Every row gives one point. To make a cloud, some directions were put in groups of two or more. Within a group, all points are equally far from the middle, so they leave a hole (a ring in 2 directions, a hollow ball in 3). The other directions are filled evenly. Then the cloud was stretched, turned, moved and blurred a little. How many holes are there, and how many directions does each take, smallest first?

Cloud, 13 rows:
[[-47  10]
 [ 46 -31]
 [-32 -20]
 [-20 -63]
 [ 32  -9]
 [-52  10]
 [-20 -23]
 [-58  14]
 [  5 -20]
 [-52 -13]
 [-25 -54]
 [ 36  19]
 [ -2  13]]
Holes: 0

Cloud (22 x 3):
[[ 40 -53 -65]
 [-25  11   9]
 [  5 -18  28]
 [  0 -49 -37]
 [ 11 -67   3]
 [-26   4 -38]
 [ 50   3  -7]
 [ 34  41  59]
 [ -7 -37  19]
 [ 27 -22 -54]
 [-21  14 -28]
 [-11 -20  51]
 [ -5  32  25]
 [ 59 -33 -26]
 [ 19  37  24]
 [ 26 -10  15]
 [-18 -29  29]
 [ 49 -39 -21]
 [ 26 -62 -15]
 [  6  38  62]
 [-40 -10   8]
 [ -8 -47 -27]]
Holes: 0

Cloud (31 x 4):
[[-40  10  -8  28]
 [-47  -6   7  35]
 [ -9 -49  34 -32]
 [-28  17  56  -8]
 [-41   9  31  32]
 [ 27  16 -37   3]
 [ 13 -50  52 -10]
 [-26  26  30  32]
 [  4 -48  53  29]
 [-14  28  53  -7]
 [-32 -39  13  42]
 [ 26 -40  46  35]
 [ 18 -51  47 -14]
 [-16 -45  37 -33]
 [  5  25 -30 -21]
 [ 22 -44  52  24]
 [ -5 -49  58  -1]
 [  3 -54 -29   1]
 [ -1  29  42 -29]
 [ 50 -22   4 -31]
 [-23 -38  59   5]
 [ 34 -28   8  52]
 [ 31 -31  11  52]
 [-33  -3  20 -46]
 [ 51 -12  31 -22]
 [ 44 -33  33 -23]
 [-45 -11  22  37]
 [ 40 -39  31 -24]
 [-18 -44  51  29]
 [ -5 -48  39  42]
 [-18  19   3 -48]]
Holes: 2 (2, 2)

Cloud (89 x 8):
[[ 10 -19 -31   5 -29 -47  21   5]
 [-20  17  42  13  -8  59 -73 -23]
 [-23 -41  46  -3 -18  -9 -22  52]
 [ 21 -37  40 -39 -24  44  -4   7]
 [-22  32  70  35  50  15 -25  29]
 [-18  16  18  34 -14 -45 -74 -12]
 [-39  43  20  21   1 -19 -55  48]
 [ 40   7  53  35  32 -40 -22  38]
 [-51  17 -14 -28 -37  -3  -9  35]
 [ -1 -35  33  31 -23 -17 -27 -40]
 [-26  65   2  27  -7  -5 -50  43]
 [  0 -36  39 -19 -40 -31 -38   3]
 [  7  49   4  41   5 -20  38  38]
 [-14  47  21  -9  -6 -50  38  -3]
 [ 48  69 -30 -20 -12 -19 -23 -20]
 [ -6  -6  18  24 -21  34 -85 -25]
 [ 11  16  40  -3  83  -3  25  11]
 [ 28   7  14 -42  17  59  19  33]
 [ 14 -24  10  26 -25  55   2 -11]
 [ 16 -12   9 -23 -32  25  25  53]
 [-17  -1 -47  41 -25 -17 -38  -2]
 [-25 -27  11  23   8  55 -19  47]
 [-48 -11   7  40 -14  -2  30 -16]
 [ 23 -40  45   5  36 -22 -19  54]
 [  5  36   5  15  47  27  49  25]
 [ 42  42 -25  10  30 -40 -49  39]
 [-16  48  20  40  38 -14  23  50]
 [ 62  42 -32   2  27   2 -30 -36]
 [ 66  21 -26 -36   4  16 -62  -3]
 [ 50  -6  46  10  74  13 -46   8]
 [-14  41  18 -17  33 -50  29 -28]
 [ -4 -27 -14 -23  45   3 -80  -6]
 [ 40  -5  -5  45   6   3 -62  44]
 [ 34  15  31  31  56  11 -51  55]
 [-26  19 -22 -39 -53 -25 -23 -11]
 [ 29   5 -34 -49  32  29  21  -4]
 [-13  80 -14  12 -25   0  -8  38]
 [-28 -43  55 -15  46  12 -38 -19]
 [-30   6  71 -21 -27  44 -18  -8]
 [-44  38  18 -19  19  50 -55  22]
 [ 27  -2 -42 -14  -9 -35 -40  48]
 [-62  32  -1  45  38 -18   2  12]
 [ 38 -24  14  51 -14 -10 -52  27]
 [ 55 -28  50 -40  11  -4 -11   1]
 [ 30  30 -48 -39  41   6 -11  32]
 [-10  20  55  23 -47  11 -57 -20]
 [ 13 -43  24 -39  -9 -42 -22  20]
 [-14  -8  30 -46 -30 -28 -28 -38]
 [ 47  22  35  56  40  -7 -17 -19]
 [-17  30   8 -27  26  -9 -10 -73]
 [ 13  73 -27   2  -7  -8  26 -23]
 [ -9 -26  34 -17 -56  36  -4  13]
 [-29 -36  73   9 -20   4 -20   8]
 [ 33  39  31  -7 -14   3  49  -9]
 [-32   4  -4 -47  27  14 -18 -59]
 [  9 -16 -23 -69  19   9  -3  26]
 [-31 -33 -20   4  60   4   6  29]
 [ -9  -4  48 -46 -17  20 -53 -43]
 [-16  14  44  48  14  13 -65 -41]
 [ 43   0   8   7  55  64 -46   9]
 [  9  69  -6 -15 -17  24  36  22]
 [-46  -3  -3   3 -21   1  40 -30]
 [-29  47  -6   8  -1  57 -33 -43]
 [-49  -1  43  19 -39 -20 -10  38]
 [-41   1  46   9  48 -21   7 -44]
 [-13 -36  31   8 -35  14  28  22]
 [ 45  37  59  33 -13  32 -16   2]
 [-29  48 -31  12 -42  14 -49 -11]
 [-40  30  10   1  30 -30 -68  28]
 [  6  47  33 -24  54  40 -49 -42]
 [  6  31  48   3  42 -20 -77 -34]
 [ 16  57 -26  32  56  10   3 -19]
 [-44  39  41  25   5  30  36  -2]
 [-48 -19  -4  31  22 -15  26 -34]
 [ 54 -18  36  -2 -35 -17 -25  35]
 [ 40 -46  30  -2  42 -24 -55  -3]
 [ 66  13 -10  29  37 -12 -60 -14]
 [-19  56   1  58  53   3  -1  -4]
 [ 27  57  28 -19  -4  17 -76 -36]
 [-35  15  25 -13  31   4 -88  15]
 [ 21 -32   5  -5 -31 -45  17   0]
 [-18  11  18 -41  14 -21 -19 -67]
 [  4  47  -6 -35  48 -28  26  32]
 [  0  75  -8  47 -15  18  -9   8]
 [-23  53   2  59  40 -24 -32  17]
 [ 52 -16   3   5  16  51 -37 -34]
 [  1 -47  16  -3  58 -20 -56  27]
 [-25  -4 -34 -32  35  26 -57 -26]
 [-44 -17  80  12  17  -6  -9  -1]]
Holes: 2 (2, 6)
